Each row of a before or after table is a point. One or more steps were done to the points. Then noise was added and the rows were shuffled. The steps act on columns, c1 being the first. What was done? A step turns or swaps two columns, mirrors them in a line or flattens them onto one, adds a multiple of one to another, or multiplies or shifts one. Angles are multiples of 10 degrees, from the lower column toward the higher: turns from -170 to 170, lines from 10 to 170 but not 90. Use the fewest steps. Two steps may share a column if one is a turn and the other turns, adds or multiplies; they go together, in the order done. Otherwise the lowest column goes first.
In the rows, 128 means zero.

Before, 9 rows:
[[167 139 105]
 [102 100 115]
 [164 130 126]
 [106 167 125]
 [117 128 175]
 [111 102 142]
 [110 119 122]
 [114 154 120]
 [176 165 176]]
After (9 x 3):
[[ 64 100 121]
 [102 140 173]
 [252 175 169]
 [ 85 104 150]
 [ 76 164 116]
 [228 131 101]
 [216 132 130]
 [ 78 115 122]
 [ 96 156 116]]
Steps: multiply c1 by 2.5; turn c2 and c3 by -10 degrees

Before, 9 rows:
[[158  82  95 154 116  59]
 [102 184 116 115 120 119]
 [ 79 150  84 177 169 183]
 [153 132  70  56  87 102]
 [126  93 203 133 132 179]
 [123  90 136 163  46  94]
 [ 93  99 174 103  95 130]
 [170  95 191 157  38  97]
 [116  78 117 108  82 101]]
After:
[[152 123 116 187 124 140]
 [129 121 174  75  69 166]
 [126 109 115  80 136 242]
 [109 162  72 111 143 166]
 [152 195 187 153 122 188]
 [ 55 113 123  93 136 250]
 [145 166 127  87 125 199]
 [196  76 122 136 160  56]
 [ 78 135  78  93 178 102]]
Steps: turn c1 and c3 by 130 degrees; turn c2 and c4 by 110 degrees; multiply c5 by 1.3; turn c5 and c6 by -110 degrees

Before (9 x 9):
[[ 69  76 183 104 109  83 191 105 174]
 [160 128  94 125 187 150 132 150 103]
 [ 81 145 148 189  68  81 181  88 139]
 [ 96 101 101  83 169 114  71  69 121]
 [106  21  80  81 165 178 102  88 117]
 [121 189 162 156  65 142 165 123 174]
 [119 158 147 207 145 150 140 153 182]
 [142  58  54 102 161 127 104 185 163]
 [ 28  90 112  80 133 117 108 134  86]]
After, 9 rows:
[[132 169 156 121 116 114  73 131 137]
 [156 112 130 177 100 182 138  97 135]
 [170  85  72 150 159 175 165 114 140]
 [105 107 192 117 107 116 132 136  96]
 [ 65 170 195  91 151 156 102 152 146]
 [183 223 140  90 134  90 109 145 116]
 [ 75 224 178 117 129 140  99 137  81]
 [172 144  91 192 162 113 179  93 175]
 [141 210  93 119 106 143 192 133 186]]
Steps: turn c1 and c2 by -140 degrees; turn c3 and c5 by -140 degrees; add 0.3 times c7 to c3; flatten c4 and c8 onto the line at 150 degrees; turn c6 and c9 by -60 degrees
